Rows are points. Each copy is the shape, with its points in the same order, turned, moved and blurred by noise. Some copies are also mirrored. Which?

Shape:
62,-46
27,25
-38,27
41,-59
-19,-3
52,35
Copy 1:
49,-23
6,47
-55,44
33,-36
-30,21
34,57
Copy 1 is: only turned
Copy 2:
75,10
0,-24
-56,0
62,33
-24,17
14,-50
Copy 2 is: mirrored
Copy 3 (6 x 2):
36,-48
26,27
-37,49
14,-59
-24,18
55,32
Copy 3 is: only turned
Copy 4:
55,-35
28,32
-39,39
30,-51
-24,8
50,43
Copy 4 is: only turned

Shape:
-35,93,17,39
-30,-20,-10,2
32,-44,6,57
-7,-75,15,-22
-4,28,0,42
-7,-35,-33,-37
38,-49,17,-24
38,-84,-31,0
-8,26,-4,5
Copy 1:
33,57,86,-6
-11,-48,26,0
10,-44,-3,74
-47,-48,-31,11
40,-4,47,29
-13,-57,-21,-35
1,-26,-59,19
2,-84,-54,28
26,-6,33,-14
Copy 1 is: mirrored
Copy 2, 9 rows:
-28,73,2,95
-33,-13,12,7
38,-58,0,48
-3,-56,46,-26
0,8,-9,60
-12,-23,-1,-48
36,-43,34,-18
33,-83,-4,-22
-9,21,1,23
Copy 2 is: only turned

Shape, 9 rows:
-11,-16,-2,14,-11,11
-21,-2,44,30,-30,-13
6,-15,-7,-2,-31,-10
18,-4,-17,31,10,6
14,-19,-24,-19,-8,8
22,-20,-25,-10,44,-47
25,-11,95,-12,-27,-1
-48,61,-24,4,3,-37
14,12,-26,2,-15,-25
Copy 1 (9 x 6):
-5,16,8,1,-16,42
-4,27,48,6,-44,24
24,23,-8,6,-24,33
2,-5,2,30,8,29
21,13,-28,-10,0,32
33,46,-9,19,56,8
45,0,75,-46,-38,8
-44,52,-13,26,-17,-34
16,22,-19,26,-15,1
Copy 1 is: mirrored
Copy 2 (9 x 6):
-14,-15,16,9,-6,-3
-8,-15,57,26,-16,-35
9,-30,4,1,-16,-20
9,2,-2,43,15,2
14,-24,-18,-9,4,4
7,-7,-31,3,62,-34
48,-25,91,-16,-3,-30
-31,62,-14,15,-20,-59
14,-1,-21,22,-9,-35
Copy 2 is: only turned

Shape, 14 rows:
-23,-43,-5,-3,2,44,28,-56,12
-25,-37,15,-16,28,17,33,34,24
31,-9,13,43,3,63,-9,30,5
-46,-2,-10,-3,-3,-34,2,47,-39
-2,1,49,20,41,1,-18,-11,-31
-86,14,-7,-24,-3,6,-1,-39,9
-49,-46,-53,1,-6,13,-13,3,65
8,13,-51,71,22,-17,-45,16,-20
3,-29,33,-1,37,11,-28,35,2
-26,26,22,8,4,13,-1,31,3
58,-28,19,20,43,-2,59,-38,-25
48,-43,-13,-27,-5,34,4,-3,-55
-47,12,-17,23,47,54,-36,0,-44
31,2,-47,-41,39,4,25,-84,-49
Copy 1, 14 rows:
-36,-43,23,19,18,45,37,-56,8
-39,-46,22,-16,37,33,32,34,25
22,-25,42,16,26,56,-31,26,-12
-75,-7,-8,-12,8,-16,3,54,-20
-23,-15,49,3,66,-25,-12,-1,-23
-95,18,-2,3,25,6,18,-39,35
-67,-62,-27,19,3,48,-16,-6,62
-23,-23,-33,61,37,-7,-63,28,-29
-18,-47,35,-24,51,1,-29,29,3
-31,16,28,3,30,9,-9,31,12
36,-53,29,33,41,-15,59,-15,-35
13,-50,4,-35,-3,17,4,-23,-59
-62,5,0,5,78,40,-35,-8,-42
7,-15,-51,0,39,-18,51,-81,-44
Copy 1 is: only turned
Copy 2 (14 x 9):
-13,-49,-5,-5,6,46,3,-57,25
-14,-39,4,-14,43,0,-7,18,42
35,-1,22,42,21,29,-39,32,32
-55,-15,-8,5,0,-57,-6,46,-2
-18,16,37,10,39,-27,-38,-16,-5
-88,7,-29,-23,-6,25,-11,-29,30
-30,-60,-66,-10,-7,18,-60,-2,63
6,16,-36,63,-15,-29,-72,15,-17
-1,-20,23,-9,49,-27,-63,15,12
-28,22,3,7,9,-8,-30,35,39
51,-7,8,27,36,-29,44,-50,-8
47,-37,14,-17,-10,11,1,7,-38
-52,11,-11,27,38,40,-45,17,-36
25,21,-41,-37,-1,9,21,-63,-50
Copy 2 is: only turned
